Each row of a before or after table is a point. One or more steps were done to the points. Then noise was added and the rows were shuffled. The steps act on how far a point lies along the listed directions, d1 being the first. Name the steps. A step turns or swaps two directions, mirrors them in a line or flattens them onto one, adds a multiple of one to another, or multiplies one. Angles are multiples of 10 degrees, from the lower direction toward the higher: turns from -170 to 170, lines from 10 to 170 but not 90. Use the fewest steps. Two steps may share a direction if one is a turn and the other turns, adds or multiplies; they go together, in the order done. Otherwise the lowest direction goes first.

Directions:
(1): [-0.01 -0.67 -0.02]
(2): [-0.12  0.02 -0.66]
(3): [ 0.66  0.00 -0.12]
Before:
[[-0.49 -0.24 -0.36]
 [ 0.30 -0.42 -0.52]
 [ 0.73 -0.02 -0.39]
 [ 0.43 -0.37  0.30]
 [ 0.52 -0.40  0.25]
 [-0.15 -0.29  0.57]
 [ 0.63  0.26  0.34]
 [ 0.44  0.22 -0.17]
 [-0.12  0.22  0.38]
 [-0.12 -0.27  0.36]
 [-0.45 -0.17  0.09]
 [ 0.58 -0.57 -0.07]
 [ 0.18 -0.45 -0.44]
 [-0.27 -0.29  0.78]]
After, 14 rows:
[[-0.05  0.71 -0.13]
 [ 0.42 -0.34  0.66]
 [ 0.31 -0.17  0.56]
 [ 0.52  0.18 -0.35]
 [ 0.05  0.67 -0.10]
 [ 0.00 -0.43  0.18]
 [-0.63 -0.13  0.38]
 [-0.21  0.68  0.38]
 [ 0.28 -0.05  0.39]
 [-0.61  0.52 -0.08]
 [-0.18  0.26  0.55]
 [-0.24  0.35  0.54]
 [ 0.48 -0.12 -0.01]
 [-0.51  0.13 -0.09]]
Steps: turn d1 and d2 by -30 degrees; turn d1 and d3 by 150 degrees

Directions:
(1): [ 0.17  0.15 -0.10  0.07  0.82  0.42]
(2): [ 0.16 -0.59  0.65 -0.08  0.00  0.33]
Before, 9 rows:
[[ 0.27 -0.24  0.29 -0.11 -0.06  0.15]
 [-0.07 -0.85  0.72 -0.22 -0.89 -0.01]
 [ 0.06  0.79 -0.81  0.09  0.57 -0.06]
 [-0.11 -0.43  0.59 -0.30 -0.54 -0.26]
 [ 0.24 -0.53  0.71 -0.10 -0.43  0.11]
 [-0.05 -0.30  0.32  0.12 -0.83 -0.40]
 [ 0.08 -0.19  0.27 -0.07 -0.23 -0.30]
 [ 0.13  0.46 -0.47  0.03  0.60 -0.07]
 [ 0.02  0.13 -0.16 -0.03  0.03  0.00]]
After (9 x 6):
[[ 0.32  0.20 -0.07  0.08  1.06  0.63]
 [-0.05  0.07 -0.01 -0.01 -0.22 -0.48]
 [ 0.28 -0.03  0.06  0.01  0.73  0.33]
 [-0.15  0.32 -0.36  0.20 -0.67 -0.62]
 [-0.41 -0.17 -0.22 -0.14 -1.25 -0.60]
 [ 0.16 -0.15  0.18 -0.15 -0.35 -0.12]
 [ 0.05  0.04 -0.07 -0.05  0.12  0.06]
 [-0.03 -0.06  0.16 -0.08 -0.89 -0.49]
 [-0.31  0.09 -0.02 -0.18 -0.66 -0.59]]
Steps: turn d1 and d2 by 60 degrees
